Rows are points. To make a cloud, some directions were put in groups of two or more. Within a group, all points are equally far from the middle, so they leave a hole (a ring in 2 directions, a hollow ball in 3). The other directions are filled evenly. Then the cloud was stretched, turned, moved and blurred a little. Count the holes, and give their numbers of directions, smallest first.
(in the rows, 128 means zero)

Cloud:
[[166 155]
 [102 103]
 [162 101]
 [ 92 135]
 [173 140]
 [150 167]
 [164 157]
 [172 117]
 [142 170]
 [112  95]
 [142  90]
 [118  92]
 [123  90]]
Holes: 1 (2)

Cloud:
[[178 129]
 [113 153]
 [132 133]
 [163 130]
 [131 110]
 [139 145]
 [121 169]
 [108 167]
 [214 138]
 [173 161]
 [175 131]
 [110 126]
 [138 153]]
Holes: 0

Cloud, 21 rows:
[[ 95 165 165]
 [ 87 161 113]
 [170 173 164]
 [148 142 112]
 [190 158 119]
 [111 187  98]
 [122 158  75]
 [ 87 116 133]
 [106 161 133]
 [ 98 132  94]
 [116 154  90]
 [ 72 117 117]
 [152 104 129]
 [ 97 138 150]
 [ 90 157 153]
 [ 86 133 129]
 [120 134 126]
 [ 80  84 128]
 [131  95 118]
 [124 174 104]
 [104 101  89]]
Holes: 0

Cloud, 29 rows:
[[ 80  78 117 112]
 [125 111 190 145]
 [ 74 164 150 147]
 [117 107 143 160]
 [121 147 121 118]
 [157 135  92 117]
 [107  92 141 134]
 [ 81  91 125 126]
 [115  94 188 136]
 [ 90 131 142 198]
 [168  64 103  98]
 [ 71 142 148 141]
 [119 122 146 126]
 [143 138 148 162]
 [153 150 145 155]
 [100 101 136 110]
 [106 137 159 165]
 [ 74 183 133 134]
 [ 94 179 116 116]
 [ 93 175 119 123]
 [143 167 139 113]
 [ 78 143 163 185]
 [152 117 122  64]
 [156 127 188 150]
 [104 148 142 127]
 [114  87 144 117]
 [ 82  91 101 118]
 [130 130 109 159]
 [ 90 173 113 114]]
Holes: 0

Cloud:
[[129  89 155 139]
 [170 110 163 154]
 [123  93 165 122]
 [103  98 115 143]
 [145 161 184 132]
 [112 152 176  98]
 [102 120 130  71]
 [116 178 121 159]
 [ 90 150 136  79]
 [171 111 151 164]
 [105 156 110  87]
 [171 135 102 121]
 [ 90 127 119  78]
 [104 154 106  90]
 [125 154 106 172]
 [175 116 175 130]
 [154 114  96 111]
 [138 133  87 157]
 [171 165 175 139]
 [119 116  83 135]
 [ 80 163 132 104]
 [180 100 152 132]
 [108 181 109 115]
 [147 118  87 149]
 [181 104 155 123]
 [150 181 134 168]
 [106 153 147 160]
 [140 164 131 178]
 [137  86 106 132]
 [127 112  90 104]
 [138 110 173  88]
 [176 169 165 133]]
Holes: 1 (4)

Cloud:
[[108  76 106 161 129 141]
 [ 79 121 127 120 164 105]
 [144 186 153 113 112 111]
 [132 100 175 119 120 172]
 [162 103 157 128 125 178]
 [135 165 163 111 163 136]
 [ 96 122 107 134  78  93]
 [ 89 169  80 158 117 119]
 [158 115 157 186 142 107]
 [131 113 122  89  69 121]
 [ 91 118 133  95  85  94]
 [ 82 113 142 185 149 128]
 [135 149 143  61 108 107]
 [129  73 159 102 132 153]
 [ 87 128  77 124 143 117]
 [ 87 145 122 156  83  95]
 [109 173  84 167 132 143]
 [190 121 145 132 100 147]
 [116 146  70 162  96 135]
 [130 110 129 205 124 130]
 [106  69 134 144 144 121]
 [143  86  95 108 141 133]
 [ 74 150 148 122  95 132]
 [125 124  72 188 132 123]
 [ 96 139 173 169 121 140]
 [ 92 149 127 107  76 127]
 [114 153  75 143 104 158]
 [106  85 167 127 151  97]
 [144 105 174 136 111 168]
 [166 164 100 123 112 161]
 [108 121 105  92  80 106]
 [115  87 160 107 162 120]
 [140 172 181 108 121 106]
 [ 96 162 146 162 120  72]
 [ 91  93 107 162 155 134]
 [ 80 170 145 168 143 111]
 [ 69 129 114 104 129 143]
 [124  68 151 109 129 150]
 [136  87 134 169 156 103]
 [143 121  93 194 120 106]
 [140 176 172 119 104 114]
 [ 89 131 136  71 127 104]
 [110 137  73 127 104 161]
 [130 125  80 108  99 165]
 [124  79 102 150 103 151]
 [186 110 131 107 112 105]
 [164 121 158 185 139 121]
 [145 132 202 111 121 137]
 [ 99 160 100 153 165 103]
 [110 142 102 116 117  69]
 [178 144 133 164 111 101]
 [ 87 162 120 134  82 122]
 [148  80 172 102 107 147]
 [124 140 142  75 160 125]]
Holes: 2 (3, 3)

Cloud:
[[136  96  85 114  85 147  89 129]
 [116  77 135 148 111 104 102  67]
 [112  65 131  96 106 128 127  92]
 [162 131 128 120 108 113 130 100]
 [ 98 135 140 114 164 157  97 131]
 [141  75 171 178 131  96 123 130]
 [159  94  82 181 151 138 148 154]
 [ 98 105  91 171 159 160 159 105]
 [118  86 106 166  96  97 151 136]
 [131  74  98 109 153 161 129 116]
 [121  88 135 190 171 153 116 109]
 [131 131 107 185 130  91 100 119]
 [146 141 169 128  98 155 106 150]
 [ 97 111 168 113  93 147  79  70]
 [ 86  91 117  93  95 164 100 113]
 [ 95 117 109  70 100 130 125  76]
 [128  64 101 122 163 149 153 121]
 [140 158 152 108 147 133 124 160]
 [123  82 132 137 188 164 156  96]
 [114  96  67 113 138 127 143 126]
 [152 130 153 155 135 174 101 166]
 [156  86 151 156  91  70  84 132]
 [118 130 116 204 145 149  88 110]
 [121 109  93 169 135 118 143 199]
 [117 122  91 120  95 139 116  75]
 [136 100 120 110 144 107 120  86]
 [ 98 101  80 105 146 140 117 100]
 [ 85 129 130  89 144 173 161 123]
 [155  54 141 142 154 139 118 134]
 [ 77 138 102 115  88 102 110 143]
 [153 124 140 118 129  95 105 168]
 [113 110 106 204 123 100 138 117]
 [129 122 157 138  60 120  82 136]
 [156  84 138 149 119 160  73 150]
 [126 157  77 163 147 134 156 145]
 [113  86  91 113 126 160 163 147]
 [104 104 157 138 179 164 130 115]
 [127  82 137 151 163 185 130 107]
 [150 134 165 137 152 201 125 105]
 [134 143  88 124 141 138 151 192]
 [104 148  95 133 116 151 135 174]
 [ 80 104 158 130 163 130  94 108]
 [ 96  87 127 153 139 177 145  75]
 [ 88 119 119  80  92 116 102  84]
 [117 114 112 132  87  69  90 125]
 [117 126  97 117  97 156 155  93]
 [148 105 132 163 139 190 113 104]
 [107  87 152 111 143 132  94  65]
 [140 122 115  96 119 190 117 165]
 [ 94 160  83 148 121 103 100 108]
 [105 140 144 124 110 177 144 107]
 [118 151 101 118  76 125  83 163]
 [132 156  88 127 148 162 110 119]
 [175 136 153 142 132 114 105 176]
 [110 124 106  85  98 177 151 123]
 [ 94 162 103 107 126 172 163 138]
 [152 127 151 145 117 114  85 103]
 [100  92 147 130 149  92 117 116]
 [175  98 158 183 143 167 124 136]
 [171 117 168 182 137 157 120 144]
 [ 78 104 121 112 183 150 153 104]
 [202 121 134 170 138 160 119 158]
 [127  79  96 168 147 165 147 143]
 [121  83  87 132 108 125  80 116]
 [ 78 142 117 148 144 142 165 128]
 [123  60 105 135  66 141  94 121]
 [173 115 148 192 116  89  86 153]
 [121 124 140 168 154  86 138 122]
 [128 120 104 174 174 176 170 104]
 [143 165 123  91 116 139  96 148]
 [144  94 151 102 156 133 115  91]
 [140  65 145 178 138 153  91 108]
 [178 108 149 193 142 113 100 156]
 [127  63 125 157 150 141 160  92]
 [111 103 143 166 131  72 127 122]
 [160 122 122 216 134 120 134 157]
 [168 116 112 194  96 130  76 155]
 [103  81 139 170 149 161  89  67]
 [119 128 131  90  97 109  95  93]]
Holes: 1 (6)

Cloud (91 x 9):
[[141  91 137 109 127 128 155  97 128]
 [152  86 170 141 122 146 121 120 114]
 [ 97 101 150 137 158 124 113 132 101]
 [119 111  93 143 115 138 157 119 114]
 [112 133 115 131 154  71 150 157  86]
 [116 104  87 127 121 116 123 169 139]
 [139 116 149  88 137 128  68 147 101]
 [112 113 151 131 186 144 145 157  58]
 [ 87  83 147 131 115 139  91 141 145]
 [153 144 113 175 135  77 121 153  91]
 [168  75 140 122 135 110 104 137 100]
 [126  76 125 113 116 152 154 156 131]
 [102 155 120 130 108 111 139 142 180]
 [177 130 122 107 130 126 105 114  81]
 [105 169 119 158 121  58  82 134 134]
 [119 140 146 131  92 167  85 126 168]
 [150 127 118 140 145  84  99 196  98]
 [149  82 179 169 137 154 146 133 119]
 [115 103 114 136 156 134 144 124 133]
 [103 134 153 200 141 160 109 145  94]
 [111 155 120 185 179 120 151 111 135]
 [136  71 131 107 134  92  74 142 128]
 [181 102  89 108 162  99 118 125 117]
 [ 97  92 157 120 115  66 120  82 122]
 [149 127 125 132 120 116  76 146 169]
 [162 125 138  80 108 115 134 128 105]
 [115 135 135 139 151 138 168 143 155]
 [169  91 141 138 155  92 158 123 118]
 [124 155 121 165 207 105  84 184  79]
 [166 146 131 191 158 151 178 108 149]
 [162 114 102 192 158 130  88 159  62]
 [121 175  77 163 137 104 127 190 139]
 [179  94 138 179 145 143 101 128 167]
 [147  59 161 126 129  76 189 119 138]
 [105 126 153 151  73 148 137 103 159]
 [160 167 139 145 133 191 141 141 162]
 [128 108 170 116  59 148 157 147 124]
 [155 118 106 122 117 151 111 114 158]
 [136  51 101 128 155 143 126 152 102]
 [ 78  99  95 100 142  81 104 153  90]
 [127  50 132 146 109 123 148  97 156]
 [125  60 146 127  90 107 103 100 163]
 [120 123 138 188 113 147 124 115 103]
 [114 133 147 129 165 144 155 120 149]
 [165 100 132 157 168 119 119 161  41]
 [170 126 119 137 115  84 128 165 100]
 [123 185 170 118  92 126 112 115 153]
 [112 171 146 155 120 121 134 166 106]
 [130 104 135 174 215 103 128 147  92]
 [168  70  97 147 159 140 142 138 112]
 [ 88 128 121 138 149 103  53 156 104]
 [102 152 109 145 129 145 107 179  74]
 [134 168 118 130 131  77 154 150 121]
 [149 156 133 172 117 138  55 184  97]
 [116 126 140 202 121 130 131 158 152]
 [119  85 121 140 131 141 133 176 114]
 [ 96  84 105 119 173 133 173  90 144]
 [149 153 161 140 104 105 101 171 101]
 [135 106 105 119 171 140  94 151 111]
 [106 107 127 146 155 153  88 170 156]
 [130 173  80 148 175  88 129 179 109]
 [118  67 128 126 119 185 138 141  97]
 [172 134 140 159 106  95 138 128 206]
 [139 111  70 122 148 118 118 133 156]
 [131 117 133 156  82 107 160 149  61]
 [121 154 122 187 181 108  94 164 125]
 [128  95 155 151  74 150 152  89 129]
 [111 148 113 117 110 126  77 172 120]
 [119 100 161 173 139 128 159 126 108]
 [ 97 144 159 146 125 102 125 168 107]
 [ 93 132 146 202 177 111 156 137 106]
 [135 123 139 177 132 130  96 163  81]
 [114 157 103 168 109 154 135 156 100]
 [200  93 107 143 167 115  87 152  85]
 [139 109 133 102  30 143 172  99 154]
 [178 100 106 119 187 128  74 176 125]
 [136 142 164 126 118 128 155 122  79]
 [115 138 175 129 100 129  82 161 107]
 [166 131 151 133 138 116 115 116 115]
 [144 136 165 143 144  83  83 168  70]
 [120 141  86 133 167  79  65 162  76]
 [ 92  95 179 108 145 152 154 116 106]
 [144 149 147  97 106  85  67 136  63]
 [173 122 128  97  78  94 178 108 117]
 [189  99 147 152 127 164 139 136 139]
 [173 109 137 125 133 192 132 157 118]
 [ 98 148 148 145 156  91 114  98 131]
 [132 109 117 187 103 169 156  96 161]
 [ 88  95 153 132 131 126 149  76 124]
 [158 140 146 195 174 136 134 156  85]
 [ 96 131 103 162 159 129 113 179 106]]
Holes: 0
